Every row gives one point. Each copy is the shape, with its points in the same order, stretched, turned, moved and blurred by noise. Is it also mirrored, or only turned?

Shape (6 x 2):
[4 33]
[44 -33]
[-11 -31]
[12 -19]
[9 -16]
[20 8]
Copy 1 (6 x 2):
[-60 -16]
[26 -27]
[29 10]
[8 -7]
[13 -13]
[-24 -19]
Copy 1 is: mirrored
Copy 2 (6 x 2):
[0 -19]
[46 17]
[3 23]
[15 14]
[17 16]
[18 -8]
Copy 2 is: mirrored

Shape (7 x 3):
[20 19 17]
[14 4 0]
[30 4 28]
[-38 -13 22]
[-10 -13 16]
[36 -37 -46]
[7 11 -43]
Copy 1 (7 x 3):
[-35 10 -20]
[-15 -4 -14]
[-23 33 -36]
[23 26 40]
[11 25 7]
[19 -41 -50]
[-19 -60 -4]
Copy 1 is: only turned
Copy 2 (7 x 3):
[33 15 22]
[8 9 12]
[36 38 24]
[-41 13 47]
[-16 21 26]
[-25 4 -38]
[-10 -32 -9]
Copy 2 is: mirrored

Shape (11 x 6):
[27 11 8 -12 -12 -15]
[-29 -24 44 17 28 20]
[-12 -4 -4 7 -28 -20]
[11 -10 0 5 -13 -14]
[10 4 -13 23 -18 -1]
[-13 -9 30 -33 -5 -22]
[18 -20 2 -30 26 34]
[14 -17 -2 -1 23 -18]
[4 -6 23 13 -9 -18]
[-37 4 -16 -18 28 -15]
[-5 12 30 -5 -7 19]
Copy 1 (11 x 6):
[-6 9 -38 33 21 27]
[-20 42 10 -30 -58 -26]
[26 -7 -13 23 -23 30]
[-4 4 -14 33 -10 19]
[-12 -24 -3 15 -4 29]
[38 45 -30 23 -14 1]
[-8 34 30 19 38 -11]
[-21 12 -12 38 -6 -19]
[-14 16 -27 13 -31 13]
[35 -14 5 -7 -4 -42]
[4 20 -12 -22 -3 22]
Copy 1 is: only turned
Copy 2 (11 x 6):
[-9 -25 24 -16 13 12]
[-28 37 -46 22 52 -38]
[-7 7 -4 -3 -28 1]
[-11 -20 4 -1 -10 -9]
[5 -16 -2 33 -14 5]
[-30 15 1 -54 18 -4]
[-6 -42 -46 -21 58 -1]
[12 -27 -3 -16 11 -37]
[-21 2 13 7 2 -18]
[41 25 -31 -38 14 -5]
[-28 15 -13 9 41 23]
Copy 2 is: only turned
Copy 3 (11 x 6):
[6 -10 -19 27 -24 -22]
[33 -13 52 13 -16 43]
[-3 -7 2 -17 -20 -15]
[14 -8 -12 7 -7 -11]
[3 8 -28 -2 1 4]
[6 -23 43 15 -47 -30]
[37 31 33 52 5 -10]
[24 -14 6 34 23 -9]
[14 -23 -6 5 -23 4]
[-23 -4 60 21 15 -13]
[2 3 16 15 -49 9]
Copy 3 is: only turned
Copy 4 (11 x 6):
[5 -3 36 -10 -3 -51]
[5 2 3 37 -21 41]
[-21 24 1 -15 -6 -30]
[-8 8 12 -8 9 -30]
[-17 7 20 -35 9 -14]
[7 10 5 33 -28 -50]
[-13 -51 11 22 2 -15]
[15 -17 -6 3 5 -26]
[6 19 19 3 -3 -20]
[-1 -26 -33 -4 -42 -14]
[-9 0 38 5 -24 -6]
Copy 4 is: mirrored

Shape (14 x 9):
[1 3 0 -29 -14 -13 13 -20 8]
[36 -11 -24 -42 -10 0 14 27 26]
[-15 5 -23 16 -23 -4 -14 -24 13]
[25 -1 22 26 5 1 -24 37 33]
[-21 -16 5 7 -23 0 22 13 14]
[30 -22 -7 8 -6 -32 3 3 -16]
[17 15 5 12 -7 -8 1 10 -3]
[42 -1 -8 -8 -14 3 33 9 33]
[-30 12 1 23 -4 -1 -21 -6 -22]
[-25 23 -22 -10 9 -5 13 22 18]
[5 -2 8 -2 -35 29 35 0 15]
[-9 34 1 27 -22 -14 28 -10 -14]
[10 0 -18 -9 21 1 -24 26 9]
[-15 5 7 22 33 8 -8 5 -4]
Copy 1 (14 x 9):
[-11 -11 23 14 5 0 1 -25 18]
[14 -8 -6 40 11 -60 4 -13 16]
[-26 -32 -2 2 12 11 -7 -7 -3]
[11 1 -43 -23 -33 -40 12 4 -13]
[-8 15 -7 13 -9 -7 9 -29 -28]
[7 -3 41 4 -26 -30 -22 -4 -8]
[4 13 -4 -9 -5 -17 -15 -4 6]
[24 2 -4 11 19 -52 4 -27 1]
[-20 2 -7 -4 -16 33 -19 7 -8]
[-9 18 -6 15 17 -7 26 21 -8]
[14 8 -29 19 17 -9 -17 -55 -7]
[-11 27 15 -12 18 7 -21 -15 -8]
[8 -12 -14 19 -15 -25 8 33 6]
[14 7 -4 -6 -16 17 11 28 -23]
Copy 1 is: mirrored
Copy 2 (14 x 9):
[-5 30 -2 19 19 -30 -8 2 -7]
[-35 42 -10 18 -10 -10 -8 9 49]
[10 -8 29 18 -16 -35 -4 -4 -7]
[4 22 12 -21 -46 35 -33 3 11]
[-6 12 30 -20 15 -19 -18 -2 17]
[25 35 11 -9 -10 -10 26 37 18]
[19 10 -2 -14 -15 -9 -7 -6 7]
[-22 56 13 -10 -17 -11 4 -23 32]
[31 -39 4 -2 1 -14 -13 5 -16]
[10 -13 5 34 15 -5 -38 -19 32]
[-35 18 11 -38 5 -32 -4 -32 8]
[40 -3 11 -21 9 -37 -4 -33 -1]
[1 -6 -10 29 -19 21 -16 15 25]
[22 -21 6 7 3 32 -7 -7 -8]
Copy 2 is: mirrored
Copy 3 (14 x 9):
[19 5 13 -36 9 -5 15 10 1]
[-21 54 2 -18 0 -8 15 3 16]
[9 -35 -18 -34 13 13 9 -25 -13]
[-10 10 1 46 23 50 -14 -1 12]
[-2 -15 -7 -7 -4 24 19 14 31]
[16 2 -21 9 20 -22 -1 5 21]
[19 -1 0 11 -5 8 8 0 -2]
[-2 38 17 -2 0 5 24 -15 34]
[18 -57 -13 -7 -9 12 -10 8 -19]
[-27 -20 4 -17 -14 -1 39 1 -31]
[16 7 12 -14 -28 31 8 -2 44]
[43 -36 -5 -1 -23 1 36 -7 -7]
[-35 -1 -5 2 4 2 -11 5 -26]
[-13 -52 15 18 -3 8 -10 1 -12]
Copy 3 is: mirrored
Copy 4 (14 x 9):
[-4 1 -4 17 -17 -5 19 5 -2]
[-18 7 -11 -14 23 1 60 28 5]
[6 18 -3 5 -12 16 -13 -31 -25]
[23 -14 -50 2 51 21 6 24 5]
[-2 -18 -6 -7 -4 20 -8 4 -4]
[6 16 5 -3 13 -21 -9 28 -10]
[23 2 -6 12 15 9 1 15 12]
[26 -13 -12 5 21 20 53 39 3]
[5 7 0 2 -5 -2 -43 -32 5]
[-15 -20 14 16 18 19 5 -11 8]
[29 -15 -12 -10 -16 29 28 9 17]
[41 -6 17 32 -12 25 -26 0 14]
[-19 4 -9 -13 37 -14 13 -2 2]
[11 -25 -4 -1 18 -9 -21 -19 12]
Copy 4 is: only turned
